Each row is a point. The last column is the point's height on a tilted bowl or saddle (a function of degree 2), plus a little noise. Along how many of its main directions does it bend up, bend down or stay straight?
In the rows, 128 means zero.

Points (18 x 4)
[[137 136 162 131]
 [137 126 157 133]
 [ 64 145 165 123]
 [107 128 151 127]
 [134 106 188 119]
 [111 138 152 129]
 [131 114 106 118]
 [149 149 110 121]
 [143 127 146 136]
 [199 124  57  36]
 [133 143  91 106]
 [123 112 146 130]
 [139 147 130 133]
 [133  78  56  59]
 [141 130 157 134]
 [125 125 145 131]
 [125  95 127 132]
 [ 91 169 156 144]]
Directions: 1 up, 1 down, 1 straight

Points (23 x 5)
[[123 148 163 134 112]
 [162 139 114 165 130]
 [ 92 120  87 116 194]
 [178 107 123  89 181]
 [183 161 121 147 130]
 [156 120 142 109 126]
 [138 116 117 167 138]
 [107 133 119 145 137]
 [154 139 161 148 124]
 [164 117 119 134 134]
 [ 81 174 130  65 121]
 [138 105 123 135 135]
 [180 119 164 102 131]
 [103 118 108 145 154]
 [143 105 172  94 113]
 [182 146  92 165 137]
 [101  98 145 129 137]
 [105 148 137 102 113]
 [110 103  99 134 172]
 [100  99 177  49 136]
 [123  73 112 100 206]
 [ 96 137 149 122 118]
 [ 92  99 128 103 163]]
Directions: 2 up, 0 down, 2 straight

Points (22 x 5)
[[ 79 138 141 102 139]
 [100 180 120 179 186]
 [153  86 152 191 137]
 [110  86  95 141 163]
 [144 144 139 106 164]
 [154 117 119 131 138]
 [ 65 128 144 141 118]
 [141 128 133 140 145]
 [113 118 106 111 175]
 [131 116 133 197 153]
 [165 120  99 132 131]
 [ 90 156 152  69 156]
 [153 136 130 154 139]
 [145 111 101 104 172]
 [155 131 109 132 146]
 [130 111 149 161 144]
 [166 143 135 201 140]
 [121 169  91 146 183]
 [131 135  74 160 137]
 [105  99 161 167 152]
 [137 131 136 118 154]
 [ 72 161 125 109 148]]
Directions: 2 up, 2 down, 0 straight

Points (44 x 7)
[[132 162 151 128  89  77 113]
 [130  75  75 113 145 127 104]
 [157  69 160  85 101 150  77]
 [ 82 154 140 122 189 146 149]
 [135  86 104 173  95  84  73]
 [121 143 108 144 137 127 131]
 [153 151 159 141 106  39  98]
 [164 118 123  99 106 159 109]
 [108 129 113 128 139 143 128]
 [ 90 136 145 135 107  81 132]
 [136 106 106 153 119 147 113]
 [101  75 175 127 135 108 111]
 [129 118 150 135  99 113  99]
 [176 107 128 144  71 126  69]
 [137 145  65 126 101 170  94]
 [123 113 104 140 102 112 105]
 [134 165 175 153 131 105 149]
 [140 143 119 111  84 165 106]
 [185 160 121 160 160  83 122]
 [ 80  94 170 132 195  93 165]
 [ 99  61 141 111 100 105 104]
 [170 133 192 147 134 112  88]
 [116 104 117 170 143 103 133]
 [150  99 142 122 136 116  99]
 [107 109 180  81 123 139  82]
 [155 109 134 120  91 154 101]
 [130 131  78 128  92 156  98]
 [136 108 102 131 168 146 110]
 [124  91 149 170 132  40  96]
 [115 134 104 127 130 128 125]
 [124  89 142 100 101 149 102]
 [119 135 115 162 122 123 123]
 [132 156 130 147 134 125 138]
 [137 130 103 126 138 100 116]
 [121 154 140 117 152  89 157]
 [129 108 109 167 121 128 112]
 [ 81 139 112 113 165 104 153]
 [110 122 128 107  76 183  94]
 [112 160 137  77 167  68 146]
 [135 100 159 123 143 133 105]
 [142 132  74 128 123 118  98]
 [131  88 162 139 192 139  99]
 [137 126 187 155  86 126  66]
 [133 128 136 136 171 159 115]]
Directions: 2 up, 4 down, 0 straight

Points (78 x 9)
[[125 118 122 154 123 177 139 145 162]
 [108 101 170  91 111 128 135 107 130]
 [155 136  97 129 141 156 125 107 127]
 [109 148 200 125  75 162 138 159  55]
 [138 118 164 174 154 169 168 177 182]
 [100 155 136  90 148 150 140 103 164]
 [137 140 132 115  96 134 131 101 141]
 [ 90  91 134  98 130  90 135 112 101]
 [ 99 102 138 136 127 114 215 126 151]
 [128 191 114 165 133 152  47 126 131]
 [157 123 158 130 136  84 108 128 126]
 [167 131 148 168 140  64 101 152 131]
 [185  97 138 123 141  89 128 134 146]
 [117 110 139 139 145 111 126 172 110]
 [151 155 127 148 106 145 100 101 125]
 [135 100  89 117 148 150 106 140 129]
 [113  90 118 167 157 147 104 109 121]
 [ 83 130  86 203 149 108 107 112 132]
 [ 91 146 156 135 153 164 146 113 178]
 [118 133 132 154 120 155  50 140 119]
 [142 159 118 113 147 165 152 155 120]
 [151 132 146 113  76 158 133  62 180]
 [182 149 125  96 142 136 127 176 115]
 [ 80 107  91 117 139 135 150 126 132]
 [134 146 143 140 136  79  99 181 129]
 [125 157 115 126 105  99 160  75 144]
 [132 195 107 142 103 129 101 168 144]
 [148 143 147 145 168 143 130 126 127]
 [ 97 161 154 123 122 143 129  89 174]
 [ 43 114 107 110 140 116 127 141 119]
 [137 149 118 103  89 137 137 129 121]
 [118 113 158  73 101 133 119 115 129]
 [142  93  60 104 147 114  97 157 117]
 [181 184  85  92 125 167 140 100 107]
 [116 145 151 140 121  67 145 105 132]
 [113 196 168 142 130 135  84 105 150]
 [129 135 150 125 115 155  96 146 122]
 [141 147 131 150 149  90 141 133 120]
 [105 150 127 145 140  60 167  69 153]
 [ 96 143  94 101 139 139 160 132 120]
 [144 150 121 136 168 151 130 121 122]
 [152 127 133 129 113 127 151 149 121]
 [178 136 133 156 136 105 144 110 123]
 [158  82 160 139 162 120 106 128 125]
 [126 130 118  95 110  93 151  93 128]
 [157 148 148  92 158 111  89 106 148]
 [107  72  45 165 171 174 133  96 152]
 [171 128 129  88 129 136 140 152 118]
 [170 187 100  95 107 156 111 158 122]
 [161 112  63 130 129 110  85  90 129]
 [169 111 141 106 118 126 125 130 139]
 [122 128 113 135 130 175 145 130 158]
 [106 140 141 149 117 126 175 148 134]
 [118 127 137  96  83 160 144 134 120]
 [132 102 143 159 124  34 103  79 120]
 [153 145  94 187 106  91 121 109 110]
 [120 117  90 100 174 123 119 147  86]
 [ 95 122 118 135 170  79 143 119 108]
 [134 113 138  81 142 115  73 144 128]
 [159 109 122 172  76 196 139 115 174]
 [112  84 144 137 160 117 133  96 133]
 [144 163 154 140 136 129 127 167 119]
 [124 129 171 148 147 145 101 129 113]
 [130 157  84 145 130  98 126 197 142]
 [ 90 110 104 149 126 179 150 128 191]
 [ 89 147  63  40 178  70 149 123   7]
 [167 168 150 168 127 162 170 156 133]
 [111 149 132 128 102 137 127 157 119]
 [170 112 143 134 116 123 108 140 133]
 [ 90 165 118  91 184 137 128 117 142]
 [144 141 101 175 143 166 133 105 132]
 [ 69 135 136 168  94 108 123 116 134]
 [114 161 159 101 138 155 158 114 159]
 [118  77 150 162 128 122 175 120 165]
 [ 94 136 103 154 125 118 156  97 155]
 [128  94 179 184 121 194 131 146 150]
 [114 127  64 119 116 101 135 129 116]
 [104  88 124 121 113 103 115 138 106]]
Directions: 4 up, 3 down, 1 straight

Points (66 x 9)
[[ 89  58 191 165 137 112  59 135  59]
 [164 133 112 144 146 157 120  80 127]
 [154 115 157  93 176 160  95 162 103]
 [108 100 124 183 151 160 123 145 106]
 [128 156 179 107 164 130 145 145  86]
 [137 117 154 140 149 136  96 132 119]
 [ 94 131 175 120 139 117 156 113 122]
 [132 126 179 105 146 134 140 161  86]
 [110 127  75 150 110 235 138 151  75]
 [ 74 175 180 137  89 172 106 119 112]
 [ 84 137 127 140 159 141 106 171  95]
 [127 123 126 109 139 102  35 142  95]
 [119 153 149 107  92 133 153 113 126]
 [169 122  98 142 151 107 139 135 106]
 [126 183 159 128 123 114  80 137 104]
 [105 145  90 186 107 101  89 141  87]
 [ 76  90 122 103 139  90 119  94 136]
 [176  83 101  93 130 181 108 132 126]
 [ 80 149 104 125 124 129 118 121 131]
 [165  76 107 118 111 134 158  92 107]
 [123 144 115  81 121 123 156 136 110]
 [ 69 155 113 138 115 118 109 186  74]
 [162 153 144 145 194  91 143 125  85]
 [111  94 111 138 157 136 153 133 127]
 [128 130  92 163 180 119 134  91 137]
 [136 150 121 133 152  43 161 105 139]
 [111 139  51 126 188 103 115 166  88]
 [157 142 154  95 140 141 184 138  78]
 [124 110 133 108 102 157  68 131 135]
 [123 134 154 135 120 122  91 152 113]
 [ 94 110 163 123 147 132  99 109 129]
 [184 122  95 110 118 102 107 151  79]
 [127  87 168 141 146 124 125  73 117]
 [101 202 127  85 135 124 128 147  88]
 [162 103 139 131 116 154 151 170  83]
 [ 87 132  71 131 125  76 101 146  98]
 [184 121 138 145 174 143 180 142  72]
 [129 100  92 124 167 149 145 114 142]
 [132 111 144 170  99 135 109 140 109]
 [121 125 127 140  97 190 178 130  87]
 [ 87 136 136 111 105  92 117 127 130]
 [118 139 127 100 147 128 106 103 137]
 [132 112 127 127 155 117 177  67 138]
 [174 194 153 127 185  97 171 129  63]
 [107 132 128 148 119  93 151 127 134]
 [ 84 144 144 121 115 123 175 139 114]
 [138 152  91 117 123 140 121 132 118]
 [116  99 103 141 126 122 144  95 140]
 [116  74 138 114 125 112 101 154 105]
 [113 146 163 151 124 109 125 154 108]
 [102  98 145 135 118 151 103 146 122]
 [152  85 132 104 112 146 157 143  94]
 [100 116 171 136 152 160 128 105 122]
 [137 135  92 123 109 100  98 105 123]
 [ 96 171 164 180 106 145 141 134 113]
 [106 144 183 104 161 120 117 153  90]
 [127 128 116 164  94 163 113  79 127]
 [100 118 166  75 148 140 165 145  87]
 [143 145 132 150  72 131 125 114 126]
 [100  90 135 125 113 137 141 119 124]
 [ 97 136 105 138 112 109 122 138 123]
 [161 102 135 108 116 155 108 141 116]
 [151 107 126 101 140 133 115 129 124]
 [ 90 138  93 170 126 135 113  39 131]
 [160 173 131 166 143 126 159 125 108]
 [152  79 100 198  84 156 154  68  85]]
Directions: 1 up, 6 down, 1 straight

Points (69 x 9)
[[150  60 127 125  93 109 102 117 159]
 [104  95  79 107 139 191 146 142 135]
 [156 146 181 144 171 140 154 120 130]
 [105 129  93 137 152 151 141 164 120]
 [104  61 121  68 156 107  15 116 248]
 [168 175  89  61 154 154 162  94 102]
 [134  83  77 118 116 184 123 105 177]
 [127 162 134 146 149 109 122 108 129]
 [160 104 127 144 124  89 135 100 137]
 [153 132 125 118 152 112 146 152 125]
 [130 136 175 128 103 130  89 129 139]
 [144 130 117  99 119 161 111 134 131]
 [134 152 144  72 130 112 124 154 152]
 [159 142 114 133 101 130 148 113 138]
 [122 128 152  92 141 140 127 115 145]
 [138 162 123 128 160 118 100  83 146]
 [111 107 111 119 113  93  92 128 154]
 [153 123 151 123 129 146 124 192 132]
 [110 131 138 135 145 178 179 115 137]
 [137 105 160 178 101 110 154 130 126]
 [143 112 116  93 114 138  66  87 174]
 [139  94 160 129 154 114 110 151 141]
 [126  99 130 137 156 133 114 145 134]
 [144 159 114 110 107 125 107  95 158]
 [125 101 165 141 138 144  86 112 125]
 [196 173 103 102 122 125  98  96 156]
 [116 141 105 120 122 108 158 166 124]
 [109  89 128 123 151 147 138 124 142]
 [151  57 105 131 151 195 127 133 165]
 [132 117 109 126  93 148 137 107 153]
 [ 86 126 120 106 154 138 137  80 163]
 [107 152  82 128 124 135  71 139 146]
 [138 119 105 154 101 162 160 131 147]
 [112 184 150 150 121 213 121 157 179]
 [139 111 166 107 140 163 168 152 126]
 [100 131 117 117 134 110 116 117 147]
 [126 121 127  96 140 124  95 128 146]
 [ 95 174 150 116 164 117 161 161 134]
 [ 99 175  94 156 108  42  92  97 136]
 [ 86 112 107  93 141  52 151 145 181]
 [122  92 180 186  88 158  81  85 104]
 [145 152 137 103 150 148 115 151 119]
 [103 104 132 150  88 182 142 164 174]
 [ 97 123 131 116 102 115  91 148 155]
 [179 136 131 148 139 104 162 131 138]
 [117 187 186 123  82 131 108  97 197]
 [ 93 142 153 104 122 158 161 127 158]
 [111 132 152  98 104 147 108 127 166]
 [147 125 116  77 130  95 174 122 135]
 [183 132 174 160 187 133 181  73 140]
 [126 152 120 108 147 137 214 131 102]
 [126 100 173 117 127 134 135 129 145]
 [105 131 133 140  99 106  81 152 132]
 [162 146 169 120 129 149 129 150 135]
 [140 138 163 167 129 151 195 145 148]
 [154 179 123 149 166 183  99 133 137]
 [ 89 102 170 120  74  64 148 110 183]
 [145 161  95 144 131 102 144  91 146]
 [178 142  95 110 146 181 139 116 116]
 [ 86 135 157 163 127 140 157 163 142]
 [129 123 107  75 176 134 127 153 110]
 [137 138 186  99 166 106 118 159 158]
 [139 106  99 135 126 164 147 138 134]
 [124 160 154 143  70 119 155 136 167]
 [130 154  87 123 155 125 156 170 102]
 [135 194 101 147  79 127 136 159 153]
 [123 154 146 111 160 109  99 140 137]
 [122 129 112 154 154 129 161 100 134]
 [149 104 109 183 113 114 158 133 139]]
Directions: 4 up, 1 down, 3 straight
